Each point is reached from the start by the listed moves, each made 0, 1 or 2 times, or once backwards (-1), plus a little noise. Say if it took an odd or an even number of moves. Then give how often each move was made.

Moves:
(1): [32 -13 5 18 -9 7]
(2): [5 27 12 7 -2 1]
(3): [-5 -10 30 -1 2 -17]
Start: [-5 19 -1 -7 -28 -26]
Points:
[-47 -4 13 -32 -15 -50] => odd (-1, -1, 1)
[-5 3 -43 -14 -27 -10] => even (0, -1, -1)
[35 60 28 25 -41 -18] => odd (1, 2, 0)
[31 34 17 17 -39 -18] => even (1, 1, 0)

Moves:
(1): [13 -4 3 -8]
(2): [8 15 -5 1]
(3): [5 0 16 5]
(4): [6 -7 -3 18]
Start: [5 -1 -8 -5]
Points:
[11 3 -3 -32] => even (1, 0, 0, -1)
[33 -23 35 -13] => odd (2, -1, 2, 0)
[50 -22 7 20] => odd (2, 0, 1, 2)
[60 8 -18 19] => even (2, 2, 0, 2)
[8 40 -3 -9] => odd (-1, 2, 1, -1)

Moves:
(1): [13 9 -2 0 11 -5 -1 -1]
(2): [-8 15 -1 -8 -2 7 10 -4]
(3): [0 -2 11 -5 3 11 -4 5]
(4): [-9 -4 13 14 8 1 1 -6]
(5): [-8 -1 -6 -4 10 7 -5 -5]
(6): [7 -5 -3 5 -3 11 9 -6]
(7): [3 -3 0 -9 3 -11 17 -4]
(8): [0 -3 -4 3 5 4 3 11]
Start: [0 5 -4 8 6 0 -6 -8]
Points:
[-27 8 20 15 21 12 -43 -14] => even (0, 0, 1, 1, 1, -1, -1, -1)
[-2 11 -2 5 8 34 12 -2] => even (0, 1, 1, 0, 0, 1, 0, 1)
[13 -5 -3 8 34 5 43 -42] => odd (1, 0, 0, 1, 1, 2, 2, 0)
[-17 -4 15 26 -2 -14 60 -37] => odd (-1, 1, -1, 2, -1, 1, 2, 0)
[17 -18 35 27 37 -23 23 -5] => odd (1, -1, 1, 2, -1, 0, 2, 1)
[-2 2 -3 -12 19 -28 21 1] => even (0, 0, 0, 0, 0, -1, 2, 1)

Moves:
(1): [-5 -1 -1 8 1 6 6 -2 -13 9 15 2 10]
(2): [-5 10 -5 -11 9 6 11 -3 3 3 -1 0 10]
(3): [-6 -4 5 -7 1 4 -10 -12 -9 -7 3 5 3]
(4): [-10 -7 -14 -1 9 1 -2 6 -1 -10 7 -4 -1]
(5): [-3 -6 4 4 8 -1 3 -4 -10 3 -6 0 -7]
(6): [-6 0 -3 -6 3 7 4 0 10 10 2 3 -3]
(7): [-2 -9 1 8 -2 1 1 -1 4 0 5 -4 2]
(8): [6 0 2 11 10 -4 -6 2 4 7 -3 7 0]
(9): [10 -1 0 -7 9 -1 -1 -9 8 2 3 -5 -2]
(10): [0 -2 -8 0 -10 -7 -3 -2 6 4 -3 -7 6]
(11): [-1 -6 2 -10 -5 -5 -2 2 -1 5 -1 -14 13]
Start: [-5 5 4 4 0 -4 4 8 2 -2 1 1 -1]
Points:
[-47 -30 -37 -35 -7 -1 1 -8 -14 12 47 -48 51] => even (2, 0, 1, 2, 0, 1, 0, -1, 1, 2, 2)
[-60 -1 -36 -18 -6 23 27 -3 26 0 17 0 20] => odd (0, 2, 1, 1, 0, 2, 2, -1, -1, 2, -1)
[-28 -42 -14 19 37 8 4 -33 5 44 41 -12 12] => odd (2, 0, 1, 1, 2, 2, 2, 1, 2, 2, 0)
[-41 -32 6 22 42 21 -7 -19 -4 1 13 26 -25] => odd (0, 0, 2, 1, 2, 2, 2, 1, 0, 0, -1)
